Each row is a point. The ring and each string are closed loops that go straight from each point to the next, and from the last back to the first. Before rounding, they use only three directions, however many columns there are. How many times does the string pass through the ring? Passing back the other way cancels.

Ring (7 x 3)
[[ 50  34  11]
 [ 18  46 -20]
 [ -7  31 -26]
 [-28  -1  -6]
 [-27 -14  33]
 [  9  -7  58]
 [ 44  10  42]]
String (18 x 3)
[[-25 -29  65]
 [-33  -2  53]
 [-19  14  32]
 [  7  -3  12]
 [ -4 -14   7]
 [-10  15  17]
 [-43  11   9]
 [-20  17  13]
 [  1   5   7]
 [-20 -16  -9]
 [-41 -21   0]
 [-42 -29  12]
 [-26 -33  21]
 [-51 -29  53]
 [-34   1  54]
 [ -8  14  30]
 [  4  -9  29]
 [  3 -28  40]]
Times through: 2

Ring (7 x 6)
[[ 42  13  21   9   9  11]
 [ 19  36  50 -17   8  21]
 [ -7  40  49 -15   8  19]
 [-51  19  19  16  10   8]
 [-56 -16 -19  48  10  -2]
 [-24 -26 -31  59  11  -7]
 [ 23 -11 -14  44  11  -2]]
String (25 x 6)
[[ 14  16  50 -24   6  29]
 [  5   6  31  -6   7  21]
 [ 17  23  23  10  10   9]
 [ 44  43  25  16  12   1]
 [ 70  33  33   2  10  10]
 [ 63   9  30  -3   7  18]
 [ 17 -12  20   2   6  21]
 [ -3  -8  14  10   7  15]
 [ 11  18  10  25  11   2]
 [ 63  34  15  25  13  -3]
 [ 71  27  23  12  11   6]
 [ 58  34  24  14  11   4]
 [ 19  26  16  21  11   2]
 [ -3  -2  21   5   7  17]
 [ -5  -5  26  -3   6  22]
 [  6  21  19  15  10   7]
 [ 25  45  39   0  10  10]
 [ 37  67  59 -17  11  14]
 [ 21  54  69 -34   8  26]
 [ -2  25  60 -34   5  33]
 [-14   4  34 -10   6  24]
 [ -5  16  22   9   9  11]
 [ 18  53  47  -7  10  12]
 [ 36  72  66 -23  10  17]
 [ 26  41  71 -41   6  33]]
Times through: 3
